Each point is reached from the start by the listed moves, each made once or not at all, plus a little noise. Is the number of moves made odd or even? Then give how often each move was made.

Moves:
(1): |  0.047 |  0.016 | -0.022 |  0.010 |  0.022 | -0.001 |
(2): |  0.014 |  0.083 |  0.002 | -0.009 | -0.010 |  0.006 |
(3): |  0.025 | -0.021 |  0.071 | -0.013 |  0.009 | -0.036 |
Start: |  0.012 | -0.022 | -0.009 | -0.001 | -0.016 | -0.001 |
Points:
|  0.079 | -0.023 |  0.030 | -0.004 |  0.014 | -0.036 | => even (1, 0, 1)
|  0.012 | -0.018 | -0.006 |  0.000 | -0.018 |  0.001 | => even (0, 0, 0)

Moves:
(1): |  0.038 | -0.004 | -0.005 |  0.021 |  0.006 | -0.003 |  0.007 | -0.008 |
(2): | -0.017 |  0.040 |  0.004 | -0.002 |  0.005 |  0.010 | -0.009 | -0.024 |
(3): | -0.004 | -0.023 |  0.045 |  0.016 |  0.011 |  0.022 | -0.009 | -0.005 |
(4): | -0.019 |  0.018 | -0.015 |  0.026 |  0.006 | -0.009 | -0.019 |  0.025 |
(5): | -0.013 | -0.012 | -0.016 | -0.002 |  0.057 | -0.004 |  0.015 | -0.015 |
(6): |  0.000 |  0.000 | -0.023 | -0.003 |  0.007 |  0.046 |  0.001 |  0.009 |
Start: |  0.023 | -0.009 | -0.007 |  0.022 |  0.010 | -0.059 | -0.028 |  0.031 |
Points:
| -0.029 |  0.013 | -0.008 |  0.056 |  0.099 |  0.004 | -0.049 |  0.024 | => odd (0, 1, 1, 1, 1, 1)
|  0.005 |  0.010 |  0.020 |  0.035 |  0.031 |  0.014 | -0.045 |  0.011 | => odd (0, 1, 1, 0, 0, 1)
|  0.039 | -0.023 |  0.017 |  0.085 |  0.038 | -0.054 | -0.048 |  0.043 | => odd (1, 0, 1, 1, 0, 0)
|  0.024 | -0.012 | -0.027 |  0.022 |  0.015 | -0.013 | -0.027 |  0.039 | => odd (0, 0, 0, 0, 0, 1)
| -0.007 |  0.018 | -0.016 |  0.020 |  0.071 | -0.051 | -0.020 | -0.006 | => even (0, 1, 0, 0, 1, 0)

Moves:
(1): |  0.005 |  0.011 | -0.012 |  0.001 |  0.001 |  0.027 | -0.027 | -0.005 | -0.005 |  0.002 |  0.018 | -0.020 |
(2): |  0.006 |  0.026 |  0.018 |  0.001 | -0.001 | -0.004 |  0.014 |  0.012 |  0.008 |  0.022 |  0.050 |  0.035 |
(3): | -0.011 | -0.030 |  0.010 |  0.009 | -0.026 |  0.002 | -0.024 | -0.013 | -0.008 | -0.010 |  0.007 |  0.012 |
(4): |  0.009 | -0.004 | -0.026 |  0.023 |  0.007 | -0.007 |  0.003 | -0.001 | -0.005 | -0.037 |  0.001 |  0.005 |
(5): | -0.015 |  0.020 | -0.004 |  0.019 |  0.030 | -0.017 | -0.014 |  0.005 | -0.020 |  0.007 |  0.008 | -0.007 |
(6): | -0.029 | -0.031 | -0.030 |  0.001 | -0.009 |  0.012 | -0.009 |  0.020 | -0.001 |  0.011 |  0.004 |  0.002 |
(7): |  0.025 | -0.025 |  0.022 |  0.018 |  0.040 | -0.006 |  0.025 |  0.009 | -0.025 |  0.032 |  0.014 | -0.013 |
(8): |  0.009 |  0.024 |  0.038 |  0.022 | -0.026 |  0.019 |  0.010 |  0.028 |  0.024 | -0.017 | -0.043 |  0.013 |
(9): |  0.006 | -0.007 |  0.005 | -0.016 |  0.021 |  0.007 | -0.026 |  0.014 |  0.024 |  0.012 |  0.002 |  0.032 |
Start: |  0.003 | -0.024 |  0.002 |  0.013 |  0.007 |  0.025 |  0.020 | -0.013 |  0.000 |  0.004 |  0.003 | -0.010 |
Points:
| -0.016 | -0.070 | -0.022 |  0.031 | -0.001 |  0.036 | -0.021 |  0.018 |  0.020 |  0.001 |  0.068 |  0.075 | => odd (0, 1, 1, 1, 0, 1, 0, 0, 1)
|  0.008 | -0.031 |  0.009 | -0.004 |  0.029 |  0.033 | -0.006 | -0.001 |  0.024 |  0.018 |  0.005 |  0.023 | => odd (0, 0, 0, 0, 0, 0, 0, 0, 1)
| -0.027 | -0.040 | -0.037 |  0.050 |  0.030 |  0.047 | -0.062 |  0.018 | -0.007 |  0.007 |  0.094 |  0.050 | => odd (1, 1, 1, 1, 1, 1, 0, 0, 1)
|  0.005 | -0.048 |  0.017 |  0.059 |  0.051 |  0.031 | -0.019 | -0.018 | -0.056 |  0.035 |  0.049 | -0.040 | => even (1, 0, 1, 0, 1, 0, 1, 0, 0)
|  0.021 |  0.006 |  0.015 | -0.001 |  0.028 |  0.055 | -0.019 |  0.006 |  0.029 |  0.039 |  0.073 |  0.037 | => odd (1, 1, 0, 0, 0, 0, 0, 0, 1)
|  0.039 |  0.027 |  0.025 |  0.043 |  0.009 |  0.067 | -0.004 |  0.032 |  0.047 | -0.015 |  0.030 |  0.057 | => odd (1, 1, 0, 1, 0, 0, 0, 1, 1)
| -0.001 | -0.037 |  0.049 |  0.068 |  0.037 |  0.065 | -0.031 |  0.054 |  0.000 |  0.062 |  0.062 |  0.045 | => even (1, 1, 1, 0, 1, 1, 1, 1, 1)

Moves:
(1): |  0.015 | -0.016 |  0.005 | -0.009 |  0.004 | -0.045 |  0.016 |  0.008 |  0.008 |  0.001 | -0.004 | -0.004 |
(2): | -0.017 | -0.012 |  0.030 |  0.002 |  0.013 |  0.009 |  0.007 |  0.020 | -0.011 |  0.020 |  0.040 |  0.001 |
(3): |  0.008 |  0.005 |  0.015 |  0.003 | -0.011 |  0.007 |  0.027 |  0.008 |  0.007 | -0.017 |  0.004 |  0.010 |
(4): | -0.039 |  0.033 |  0.009 |  0.007 | -0.018 |  0.005 | -0.028 |  0.000 | -0.017 | -0.009 | -0.004 | -0.003 |
(5): |  0.046 | -0.029 | -0.015 |  0.024 |  0.009 | -0.018 |  0.001 | -0.035 | -0.016 | -0.030 |  0.008 |  0.002 |
(6): |  0.016 |  0.019 | -0.001 | -0.008 | -0.005 | -0.023 |  0.022 |  0.018 | -0.024 | -0.003 | -0.012 |  0.028 |
(7): |  0.002 |  0.030 |  0.031 | -0.022 | -0.017 |  0.040 | -0.036 |  0.017 | -0.020 |  0.005 | -0.003 | -0.004 |
(8): | -0.031 |  0.025 |  0.013 |  0.010 |  0.008 |  0.005 | -0.003 | -0.039 |  0.006 | -0.019 |  0.011 |  0.006 |
(9): |  0.004 | -0.009 | -0.013 | -0.005 | -0.021 | -0.006 |  0.013 | -0.005 |  0.009 |  0.021 |  0.011 | -0.020 |
(10): |  0.007 |  0.006 | -0.005 |  0.001 |  0.004 |  0.000 | -0.022 |  0.002 |  0.002 | -0.003 |  0.007 |  0.023 |
(11): |  0.016 |  0.001 |  0.009 |  0.017 |  0.014 |  0.017 | -0.011 |  0.005 |  0.011 |  0.015 |  0.014 | -0.012 |
(12): | -0.021 | -0.022 |  0.015 |  0.018 | -0.026 | -0.032 |  0.044 | -0.038 |  0.016 |  0.005 | -0.035 |  0.019 |
Start: | -0.002 | -0.015 |  0.021 |  0.002 |  0.023 | -0.005 |  0.002 |  0.014 | -0.023 |  0.018 | -0.009 |  0.029 |
Points:
| -0.052 |  0.061 |  0.106 | -0.021 |  0.003 | -0.015 | -0.023 |  0.036 | -0.081 |  0.013 |  0.017 |  0.053 | => even (1, 1, 0, 1, 0, 1, 1, 1, 0, 0, 0, 0)
| -0.084 |  0.032 |  0.078 |  0.032 |  0.008 | -0.041 |  0.026 | -0.025 | -0.054 |  0.009 | -0.002 |  0.104 | => even (0, 1, 0, 1, 0, 1, 0, 1, 0, 1, 0, 1)
| -0.019 |  0.030 |  0.091 |  0.003 |  0.021 |  0.061 | -0.051 |  0.018 | -0.030 |  0.056 |  0.071 |  0.021 | => even (0, 1, 0, 0, 0, 0, 1, 1, 1, 1, 1, 0)
|  0.041 | -0.001 |  0.003 |  0.035 |  0.002 | -0.025 | -0.001 | -0.002 | -0.064 |  0.014 |  0.009 |  0.024 | => odd (0, 0, 0, 1, 1, 1, 0, 0, 1, 0, 1, 0)
| -0.004 | -0.015 |  0.060 |  0.018 |  0.047 | -0.031 |  0.003 |  0.006 |  0.001 |  0.050 |  0.072 |  0.025 | => even (1, 1, 0, 0, 0, 0, 0, 1, 1, 1, 1, 0)
|  0.066 | -0.010 |  0.078 |  0.030 | -0.014 | -0.012 |  0.050 | -0.012 | -0.048 | -0.009 | -0.035 |  0.072 | => even (0, 0, 1, 0, 1, 1, 1, 0, 0, 0, 1, 1)
